Rows are points. A path goes straight from each point to the next, and from the last back to the first. The post is the endless flat space through its rows: a point in 2 columns, a line in 3, a plane in 4, and so on, so that a path can go around it. Count how often the path circles the post. Going back the other way cancels.

Post, one row:
-0.6,0.7
Path:
-2.0,3.1
-4.7,1.6
-1.7,-2.0
2.1,-4.0
2.9,1.9
-0.8,5.0
-2.5,6.1
2.0,3.6
4.2,3.3
-0.1,3.8
-3.3,1.7
-5.6,-1.6
0.6,-0.8
1.6,0.7
2.0,3.2
-2.2,2.9
-0.2,2.3
1.2,0.6
1.7,-4.1
-1.9,-0.7
-4.7,-1.3
-0.5,-1.2
3.7,-3.0
4.7,3.0
Times around: 2

Post:
-1.3,-1.5,-4.1,2.7,1.6,1.8
-2.0,-1.6,-1.7,0.9,2.9,0.4
1.5,0.4,6.1,0.9,-2.3,-2.3
1.5,0.4,-2.6,-2.7,0.2,1.2
-0.8,-4.4,3.6,-1.3,-4.0,-0.5
Path (24 x 6):
-1.9,-4.8,-1.5,-3.6,0.0,2.4
-1.8,-6.7,-2.6,0.6,1.4,-0.4
-1.1,-0.9,0.9,0.0,1.9,-2.9
-3.7,-2.3,-1.5,-6.5,-0.7,2.1
0.9,3.3,-0.4,2.8,3.8,1.0
-2.2,-3.4,-1.6,-1.9,1.8,2.0
-1.5,2.5,-1.5,-0.6,2.0,2.6
1.3,0.0,2.0,-4.4,-2.5,-1.3
0.5,-2.4,-2.6,1.5,2.4,-2.1
3.3,0.4,-0.1,3.6,-2.7,1.1
-2.3,-3.9,5.6,5.9,-4.0,0.5
-1.2,-0.7,3.7,5.6,-5.3,0.7
-0.2,-1.8,-1.6,-6.1,-0.3,-1.6
2.6,-1.7,0.3,-0.8,-2.7,-0.7
-0.4,-5.3,0.8,0.8,1.5,2.2
-1.2,-0.9,6.7,4.8,-2.7,0.4
-6.5,-4.7,-0.6,6.2,-1.8,-0.5
-0.3,-2.3,-4.0,-2.1,2.3,-2.2
9.2,4.7,3.5,-3.6,-0.2,-3.1
2.5,-1.2,0.0,-0.3,-3.3,3.3
4.9,0.1,3.4,4.3,-4.2,-0.7
2.8,4.0,-1.8,-0.5,3.6,-2.7
-1.6,-0.6,0.4,-0.6,-3.2,-2.9
1.3,1.5,-0.7,1.4,-3.3,2.5
Times around: 1
